Each row of a before or after table is a point. One or more steps were done to the points. Then noise was added and the rows were shuffled. The steps act on columns, c1 being the first. Name the steps. A step turns or swaps two columns, mirrors them in a line or flattens them onto one, adds a multiple of one to another, or multiplies or shifts one. Angles are multiples of 10 degrees, from the lower column toward the higher: turns from -170 to 170, lines from 10 to 170 but not 90. Use the fewest steps. Two steps may share a column if one is a turn and the other turns, adds or multiplies; they go together, in the order done. Otherwise the lowest column goes first.

Before (12 x 2):
[[ 32 -12]
 [-23  33]
 [-16 -24]
 [ 13  17]
 [ 48  29]
 [-16 -15]
 [ 38  60]
 [ 29  18]
 [  2  21]
 [ 38  51]
 [ 13 -11]
 [ 14  33]]
After:
[[ 26  50]
 [-16 -16]
 [ 23   1]
 [ 51  37]
 [ 59  38]
 [-13  32]
 [-22 -16]
 [-10  13]
 [ 34 -21]
 [ 32  16]
 [ 18  14]
 [ 19  34]]
Steps: swap c1 and c2

Before:
[[-31  29  37  21]
 [ -2 -23 -16  16]
 [ 60 -34 -10   1]
 [  4  17  11 -26]
 [-44  22 -20   0]
 [-49 -31   6  23]
 [-48  11  43 -35]
 [ 24   1  -8   8]
 [ 55   4   2   4]
 [-42   3  -4  25]
 [-15 -17 -45  45]]
After, 11 rows:
[[-16  12 -27  58]
 [ 22   6  -4   7]
 [-45 -14  28 -48]
 [-30  30  44 -10]
 [-46 -15  15  32]
 [-42  16   6  20]
 [-45  23 -20  -5]
 [ 60 -28 -11  22]
 [ -1  -8  -9  27]
 [ 54   6   4  -1]
 [  4   1   2 -35]]
Steps: turn c3 and c4 by -20 degrees; turn c2 and c4 by -30 degrees

Before, 13 rows:
[[  9  -6   1   4   2 -19 -27  12]
 [  3  18 -12   4  14  -7  -9  13]
 [-15  23 -18 -16  -4  -6   1 -23]
 [ -2  -6  25  -8  -1  21  10 -13]
 [-11  -6   3 -18 -12  18  30   8]
 [-10   9   3  12  -7  -5  -1  19]
 [-15  -4   4  -7   7  -4 -17  10]
 [ -5  -8  21 -14  -2  11  23  -2]
 [  6 -10  15 -10  -2  -1  23   9]
 [ -6   8 -10  13  -1 -17  -6   0]
 [-17   7  -4  -8  21  -8  -4 -18]
 [  4  19  -8 -24 -19  22  32  -8]
 [ -2   5 -26  -4  -7  15  17 -10]]
After:
[[-15  -6  25 -20  -1  15   9 -17]
 [  7  18 -12  10  14  -3  -9  17]
 [ -9  -5   4 -17   7 -13 -17  13]
 [ -7  23 -19 -39  -4 -14   1 -30]
 [-11  -8  21 -35  -2   5  23  -3]
 [-11  19  -8 -60 -19  20  32 -11]
 [  7   8 -11  33  -1 -17  -5  -1]
 [  5 -10  15 -26  -2   3  23  12]
 [ -5   9   3  30  -7  -9  -1  25]
 [ -8   7  -4 -20  21 -17  -4 -24]
 [-11   5 -26 -10  -7   9  17 -13]
 [ 19  -6   1  10   2  -9 -27  15]
 [-20  -6   3 -45 -12   7  30  10]]
Steps: turn c1 and c6 by 40 degrees; multiply c4 by 2.5; multiply c8 by 1.3

Before, 8 rows:
[[-19 -12  11 -17  13 -11 -25 -14   1  29 -36   4]
 [ 16 -15  -5   4   4 -14 -22 -12  41  20   2   3]
 [-18 -13  26  28 -34 -30 -15 -22  31  -6  -6  27]
 [ 14   4  -8   3   5   9   4  20  40  16   9   9]
 [-20  34  22   0  12  25 -15 -21  -8  11   8 -21]
 [-20  28  -2  16   5  26 -12   5   4  36   0 -11]
 [ 17  -5  11  -3 -19   6   2 -23  23  20  12  -1]
 [  2  21   7  21 -19  -7 -20  11   8   3 -25  -2]]
After:
[[-59  41  -2  28   4  26 -16   6   3  22   0 -12]
 [ 41   9  -7  10   5   9   0  21  41   7   9   9]
 [ 47 -21  -5  12   5 -14 -26 -13  41  10   2   3]
 [-58 -17  11   4  12 -12 -33 -15   2   4 -35   4]
 [-61  46  21   4  12  24 -24 -20  -8   5   8 -22]
 [-54 -29  27  14 -35 -30   9 -23  30  11  -5  27]
 [  5  18   8  14 -19  -8  -7  11  10  12 -26  -2]
 [ 50  -2  11   9 -19   5  16 -24  23   7  13   0]]
Steps: multiply c1 by 3; add 0.5 times c6 to c2; flatten c4 and c10 onto the line at 40 degrees; add -0.7 times c5 to c7
